Each wall is flat, endless, passes through zero and stands at right angles to its row. A trip goes straight from one point to another. List the walls that it crosses, first one first.

Walls:
(1): [0.77 0.49 0.06]
(2): [-0.14  0.61 -0.42]
(3): [-0.40 -0.22 -0.41]
(4): [ 0.68 -0.16 -0.44]
Trips:
[0.20 0.04 0.63] to [-0.11  1.05 -0.11] -> 2
[ 0.03  0.07 -0.17] to [-0.27 -0.16  0.45] -> 1, 4, 2, 3
[ 0.09  0.00 -0.24] to [ 0.94  0.37 -0.42] -> 3
[-0.24  0.51  0.17] to [-0.63 -0.60  0.36] -> 1, 3, 2
[-0.26  0.69 -0.34] to [-0.31  0.30 -0.13] -> 1
[ 0.46 -0.19  0.04] to [0.46 0.02 0.23] -> none
[0.04 0.22 0.17] to [0.38 0.01 0.13] -> 4, 2
[-0.41 -0.32  0.42] to [-0.06 -0.64 -0.28] -> 4

Walls:
(1): [ 0.06  0.33 -0.20 -0.06  0.01 -0.54]
(2): [ 0.20 -0.08  0.25  0.42  0.15  0.38]
(3): [ 0.25  0.14 -0.58  0.30 -0.31 -0.39]
Trips:
[-0.34 -0.23  0.25 -0.07 -0.61  0.35] to [ 0.16  0.43 -0.15 -0.02 -0.33 -0.36] -> 2, 3, 1
[ 0.51  0.01  0.29 -0.57 -0.71  0.49] to [-0.53 -0.26  0.50 -0.70 -0.24  0.26] -> 2
[-0.37 -0.52 -0.33 -0.40  0.25  0.24] to [ 0.02  0.04 -0.24 -0.65  0.12 -0.26] -> 1, 3
[-0.21 -0.12 -0.54 -0.53 -0.36  0.18] to [ 0.13 -0.69  0.65 -0.18 -0.30  0.10] -> 3, 2
[-0.06  0.35 -0.07 -0.36 -0.22 -0.43] to [ 0.12  0.33 -0.71  0.55 -0.08 -1.03] -> none
[ 0.19  0.20  1.10 -0.37  0.05 -0.15] to [-0.21 -0.22 -0.96 -0.04  0.09 -0.08] -> 1, 2, 3

Walls:
(1): [ 0.32 -0.37 -0.68  0.20  0.00 -0.28 -0.47  0.33 -0.47]
(2): [-0.45 -0.30  0.05 -0.26 -0.15  0.32 -0.31 -0.63  0.48]
(3): [ 0.14  0.49  0.19 -0.41 -0.40  0.18 -0.17  0.33 -0.30]
(4): [ 0.52  0.20 -0.15 -0.61  0.09 -0.51  0.22  0.68 -0.83]
Trips:
[ 0.07 -0.15  0.74 -0.38 -0.15 -0.52  0.26  0.32  0.08] to [-0.25 -0.33 -0.03  0.30 -0.02 -0.21 -0.13  0.08 -0.58] -> 1, 3
[-0.44 -0.30  0.61  0.06  0.07 -0.27 -0.02  0.32  0.30] to [ 0.37  0.33 -0.52  0.33  0.10 -0.04 -0.48 -0.63  0.44] -> 1
[-0.77  0.22  0.20 -0.50  0.02 -0.08  0.21  0.73 -0.23] to [ 0.06  0.32  0.04  0.52 -0.36  0.16  0.47 -0.09 -0.07] -> 4
[-0.06 -0.01 -0.12 -0.42 -0.14  0.09  0.11 -0.50 -0.72] to [ 0.05 -0.72  0.05  0.55 -0.21  0.06  0.01  0.32 -0.31] -> 2, 3, 4
[-0.69 -0.38  0.44 -0.55 -0.06 -0.46  0.00  0.32  0.57] to [ 0.44  0.26 -0.04 -0.14 -0.23 -1.20  0.55 -0.40 -0.12] -> 4, 2, 1

Walls:
(1): [-0.02 -0.11 -0.03 -0.42  0.39  0.03 -0.42  0.26 -0.06  0.50  0.28  0.22]
(2): [-0.24  0.34  0.29 -0.27 -0.43  0.14 -0.36 -0.02  0.51  0.45 -0.12 -0.04]
(3): [-0.82  0.41  0.09  0.72 -0.33  0.14  0.70  0.17  0.24  0.00 -0.37 -0.62]
Trips:
[-0.41 -0.93  0.28  0.03  0.75 -0.05 -0.03 -0.23  0.03 -0.34  0.31  0.42] to [-0.02 -0.34  0.30  0.46  0.19 -0.47  0.19 -0.43  0.17 -0.32 -0.38  0.45] -> 1, 3
[ 0.27 -0.27 -0.02 -0.71 -0.36 -0.46 -0.42 -0.01 -0.81 -0.15  0.83  0.07] to [-0.36  0.59  0.74  0.06 -0.07  0.57 -0.17  0.41 -0.36 -0.07  0.07  0.09] -> 2, 3
[ 0.02 -0.12 -0.45  0.15 -0.57 -0.52 -0.18 -0.40  0.06  0.62  0.47  0.93] to [-0.04 -0.16 -0.49 -0.84 -0.09 -0.60 -0.21 -0.52  0.42 -0.45 -0.12 -0.46] -> 1
[-0.58 -0.32  0.67  0.39 -0.89  0.61  0.05  0.64 -0.45 -0.06 -0.06 -0.24] to [ 0.48  0.17 -0.13  0.32 -0.51  0.11  0.20  0.37  0.90  0.26 -0.82  0.14] -> none

Walls:
(1): [ 0.27 -0.34  0.03  0.23 -0.37 -0.79  0.16 -0.27  0.04  0.11 -0.59  0.14
  0.00 -0.52]
(2): [-0.29  0.09  0.26  0.12 -0.50 -0.41 -0.16  0.02 -0.45 -0.33  0.37  0.24
 -0.10 -0.52]
(3): [-0.03 -0.23 -0.17 -0.39 -0.39  0.32  0.13 -0.67 -0.12  0.32  0.52  0.15
 -0.18 -0.21]
(4): [ 0.78 -0.36  0.17  0.06  0.26  0.24  0.15 -0.32  0.43  0.87 -0.18  0.01
 -0.18  0.99]
(5): [ 0.66 -0.42  0.59  0.22 -0.38 -0.31 -0.14  0.34  0.45  0.32 -0.22  0.12
  0.42 -0.62]
Trips:
[-0.01  0.55  0.11 -0.38  0.70  0.27 -0.74 -0.22 -0.14 -0.70  0.67 -0.02
  0.26 -0.08] to [-0.10 -0.32 -0.04  0.24  0.09 -0.21  0.07 -0.18  0.52 -0.39 -0.03 -0.16
  0.17 -0.30] -> 5, 1
[-0.19  0.51 -0.46 -0.58  0.56 -0.48  0.35  0.07 -0.22 -0.24  0.20 -0.15
  0.26  0.55] to [-1.09  0.17 -0.29 -0.08  0.13 -0.29 -0.59 -0.06  0.08  0.01  0.59 -0.04
  0.34  0.15] -> 2, 3
[-0.09 -0.47 -0.06 -0.12  0.10  0.48  0.86  0.02  0.26 -0.63 -0.32  0.03
 -0.69  0.12] to [ 0.01  0.22 -0.10 -0.22 -0.45  0.34 -0.43  1.13  0.16 -0.27 -0.10 -0.52
 -0.31 -0.28] -> 3, 4, 5, 2
[-0.27  0.31  0.35 -0.48 -0.06 -0.23  0.24  0.31 -0.52 -0.30  0.70 -0.17
 -0.26 -0.14] to [ 0.52 -0.18  0.30 -1.13  0.91 -0.33  0.32 -0.12 -0.23  0.19  1.12  0.28
 -0.76  0.29] -> 4, 2
[-0.10  0.05 -0.46 -0.01 -0.03 -0.42  0.58  0.49 -0.61  0.46 -0.03  0.46
 -0.35 -0.14] to [-0.13 -0.13 -0.36 -0.19  0.91 -0.07  0.25  0.66 -0.24  0.16  0.46 -0.27
  0.07  0.50] -> 3, 1, 2, 4
[ 0.17  0.17 -0.72 -0.04 -1.25  0.08  0.52  0.02 -0.19  0.72 -0.49  0.60
  0.48  0.18] to [ 0.49  0.32 -0.06 -0.68  0.76  0.03 -0.11 -0.13 -0.06 -0.26  0.17 -0.24
 -0.13 -0.03] -> 5, 1, 3

Walls:
(1): [ 0.09  0.60  0.15  0.53  0.08  0.47 -0.27  0.60  0.22 -0.08  0.12 -0.21
 -0.54 -0.28 -0.98  0.19  0.91 -0.06 -0.37 -0.11]
(2): [-0.34  0.85  0.04 -0.37  0.19 -0.20 -0.18 -0.13  0.60 -0.28 -0.27 -0.33
 -0.38  0.01 -0.42 -0.26 -0.31 -0.22 -0.49 -0.53]
(3): [-0.11 -0.22 -0.22  0.60 -0.49 -0.02 -0.43 -0.61 -0.69  0.30 -0.08 -0.15
 -0.53  0.21  0.48 -0.12  0.68  0.21  0.13  0.63]
(4): [ 0.51 -0.37  0.08  0.19 -0.31 -0.13 -0.74  0.21  0.60  0.24 -0.08 -0.19
 -0.95 -1.17  0.36 -0.51 -0.19  0.19  0.82  0.10]
(5): [-1.18 -0.01  0.52  0.19  0.41  0.05  0.05  0.01 -0.27  0.18 -0.09  0.05
  0.66  0.53  0.21  0.10 -0.10 -0.30 -0.09 -0.17]
(6): [-0.01  0.75  0.54  0.00 -0.17 -0.64  0.15 -0.55  0.54  0.06 -0.19  0.00
 -0.65  0.17 -0.21 -0.72  0.23 -0.70 -0.16  0.20]
Trips:
[ 0.01  0.16 -0.50 -0.34 -0.08 -0.46 -0.27 -0.18 -0.10 -0.24 -0.06  0.15
 -0.28 -0.55 -0.39  0.06  0.03 -0.68 -0.05 -0.19] to [-0.23  0.17  0.08 -0.27 -0.16 -0.05  0.42  0.48  0.23 -0.24  0.92 -0.34
 -1.38  0.37 -0.29 -0.01  0.32  0.35 -0.14  0.18] -> 3
[ 0.02  0.27  0.32  0.42  0.07  0.79 -0.35  0.50  0.49 -0.35  0.03 -0.35
  0.16 -0.17 -0.01  0.17  0.07 -0.55  0.21 -0.07] to [ 0.48 -0.15  0.19 -0.09 -0.01  0.28 -0.65  0.10 -0.25 -0.13  0.06 -0.31
 -0.07 -0.06 -0.19 -0.08  0.23 -0.40 -0.28 -0.49] -> 5
[ 0.41  0.20  0.55  0.17 -0.38 -0.34 -0.63  0.86  0.26 -0.14 -0.17  0.48
 -0.70 -0.53 -0.07  0.33  0.32 -0.26  0.03  0.63] to [-0.46 -0.38  0.15  0.14 -0.09 -0.05  0.08  0.15 -0.32 -0.17  1.14 -0.06
 -0.30  0.33 -0.54  0.52  0.69 -0.47  0.10  0.06] -> 4, 5, 6
[-0.62 -0.48 -0.21  0.51  0.80  0.17 -1.10  0.38 -0.15  0.02  0.25  0.54
  0.15 -0.19  0.58  0.36 -0.51  0.08  0.24  0.89] to [ 0.90 -0.22 -0.61  0.26 -0.10 -0.20 -0.39 -0.11 -0.46  0.59  0.47 -0.09
  0.07  0.09 -0.23  0.43  0.40 -0.37  0.30 -0.41] -> 5, 1

Walls:
(1): [-0.21  0.45 -0.24  0.12  0.20  0.54  0.22 -1.01 -0.56  0.29  0.25 -0.38
  0.22  0.27 -0.37  0.66  0.25  0.15 -0.04 -0.03 -0.55  0.78  0.26  0.18
 -0.08  0.09 -0.07  0.81 -0.62  0.07 -0.32  0.69]
(2): [-0.16 -0.27  0.03 -0.41  0.01  0.30  0.22 -0.14  0.61  0.53  0.42 -0.63
  0.26 -0.33 -0.22 -0.37 -0.27 -0.13  0.61 -0.35 -0.34 -0.04 -0.19 -0.23
 -0.41 -0.61 -0.32 -0.58  0.16 -0.11 -0.13  0.05]
(3): [ 0.04  0.81  0.49  0.34  0.29  0.18  0.58 -0.02 -0.67  0.56 -0.33 -0.25
  0.06  0.52 -0.12 -0.15 -0.09  0.49 -0.13  0.12 -0.05 -0.15  0.09  0.37
  0.23 -0.29 -0.05  0.41 -0.28 -0.67 -0.74  0.42]
(4): [-0.56  0.62  0.07 -0.21  0.27 -0.26 -0.26 -0.76 -0.07 -0.39 -0.29 -0.08
 -0.01 -0.22  0.40 -0.02 -0.33 -0.45  0.09  0.59  0.15 -0.07  0.18  0.25
 -0.01 -0.30 -0.40  0.23 -0.14 -0.03 -0.04 -0.10]
(5): [-0.04 -0.29 -0.07 -0.91  0.09 -0.16 -0.05 -0.45 -0.32 -0.84 -0.18  0.56
  0.47 -0.03  0.42  0.56 -0.29  0.14 -0.21  0.62  0.42  0.16  0.59 -0.11
  0.08 -0.75  0.45 -0.08  0.25 -0.18  0.06 -0.16]
(6): [ 0.19  0.11  0.91  0.14  0.99 -0.49 -0.26  0.95 -0.31 -0.16  0.27 -0.40
 -0.06  0.39 -0.03  0.41 -0.34 -0.57 -0.05  0.90  0.23  0.00 -0.41 -0.03
 -0.45 -0.37  0.15 -0.26 -0.21  0.08  0.38  0.17]
Trips:
[ 0.50 -0.17  0.22 -0.54 -0.15 -1.22 -0.61 -0.41  0.00 -0.55  0.61  0.36
  0.41 -0.53 -0.06 -0.16  0.21 -0.34  1.05 -0.05  0.12  0.16 -0.10  0.06
 -0.26 -0.21 -0.37 -0.30 -0.20 -0.14  0.25  0.06] to [ 0.39 -0.64  0.24  0.94  0.07  0.32 -0.07 -0.38  0.14 -0.45  0.75  0.03
 -0.01  0.02  0.41 -0.13  0.49 -0.27 -0.09  0.33  0.52 -0.37  0.53  0.67
  0.23  0.20 -0.69  0.21 -0.24 -0.06  0.63  0.05] -> 2, 5
[-0.49  0.33  0.09  0.19 -0.12  0.24 -0.42  0.17 -0.04 -0.31  0.23  0.50
  0.34  0.30 -0.78 -0.03  1.09  0.33 -0.19  0.11 -0.06  0.67  0.45  0.35
 -0.47  0.27 -0.29  0.01  0.49  0.82 -0.63 -0.59] to [ 0.76 -0.13 -0.04  0.26 -0.07 -0.14  0.39  0.03  0.24  0.08  0.49 -0.33
  0.27  0.04  0.00  0.63 -0.39 -0.19  0.11 -0.13  0.15  0.67 -0.13  0.19
 -0.57  0.16  0.02  0.30 -0.37  0.92 -0.89 -0.08] -> 6, 2
[ 0.39 -0.56  0.52 -0.24  0.31 -0.08  0.55 -0.28 -0.18  0.11 -0.18  0.53
 -0.20 -0.35 -0.06 -0.04  0.43 -0.16  0.58  0.16  0.35 -0.08 -0.04  0.42
  0.77 -0.36 -0.11  0.39 -0.29  0.11 -0.50  0.56] to [ 0.33  0.03 -0.08  0.24  0.76 -0.31  0.27  0.01 -0.44  0.00 -0.66  0.29
 -0.13 -0.50  0.40  0.26 -0.06  0.91 -0.12 -0.27  0.46  0.36  0.65 -0.02
  0.06 -1.01 -0.07 -0.14  0.50  0.03  0.22 -0.75] -> 1
[-0.18  0.21  0.25  0.48 -0.38  0.23  0.78 -0.45 -0.43 -0.85 -0.12  0.01
  0.07 -0.83 -0.17 -0.01 -0.06 -0.13  1.00  0.66 -0.08 -0.11  0.77  0.16
 -0.24 -0.24 -0.32  0.80 -0.03  0.16  0.48  0.14] to [ 0.23  0.14  0.52 -0.67  0.36 -0.02  0.06 -0.34  0.32 -0.13 -0.28  0.11
 -0.28 -0.80  0.11 -0.21  0.60  0.23  0.53 -0.08  0.27 -0.09 -0.82  0.18
 -0.57 -0.13  0.81 -0.09 -0.03 -0.02  0.33 -0.35] -> 3, 2, 1, 6
[ 0.86 -0.81  0.46 -0.30 -0.06  0.04  0.03 -0.26 -0.23  0.05  0.08  0.04
 -0.16 -0.57  0.14  0.05 -0.13 -1.03 -0.56 -0.11 -0.14  0.41  0.33  0.40
  0.43 -0.29  0.15  0.00 -0.03 -0.17  0.31 -0.14] to [ 0.76  1.03 -0.42 -0.13  0.31 -0.14  0.29 -0.18 -0.16  0.37 -0.41 -0.15
 -0.17 -0.40 -0.14  0.33 -0.25 -0.26  0.61  0.01 -0.36  0.28  0.10  0.70
  0.06  0.51 -0.23  0.73 -0.09 -0.27  0.45 -0.48] -> 4, 1, 3, 6, 5
[ 0.66  0.10 -0.42 -0.16  0.00  0.23  0.04 -0.21  0.02 -0.05 -0.81  0.69
 -0.44  0.27  0.66 -0.24  0.19 -0.52  0.12 -0.97 -0.47 -0.28 -0.99 -0.64
 -0.04  0.12  0.60  0.23  0.76  0.07 -0.09 -0.42] to [ 0.95 -0.15  0.08  0.15  0.22  0.27 -0.26 -0.12 -0.44 -0.11  0.13 -0.40
 -0.13 -0.04  0.10  0.00  0.16 -0.32 -0.78 -0.55  0.43  0.41  0.03  0.02
 -0.01  0.53  0.27  0.28 -0.09  0.46  0.19  0.03] -> 1, 6
[ 0.45  0.20  0.32 -0.47 -0.33  0.22  0.15 -0.08  0.14 -0.02  0.47  0.11
  0.16  0.17 -0.26  0.00  0.36  0.12 -0.22 -0.11  0.06 -0.43  0.18 -0.10
 -0.18  0.77 -0.09  0.22 -0.51 -0.59 -0.45  0.21] to [-0.08  0.03  0.49 -0.13  0.33  0.23 -0.40  0.59  0.29 -0.88  0.07 -0.36
 -0.24 -0.84 -0.88 -0.07  0.24 -0.66  0.27 -0.43 -0.95  0.18 -0.12 -0.27
 -0.34  0.82  0.07 -0.31 -0.24  0.50 -0.10 -0.43] -> 2, 3, 6, 1
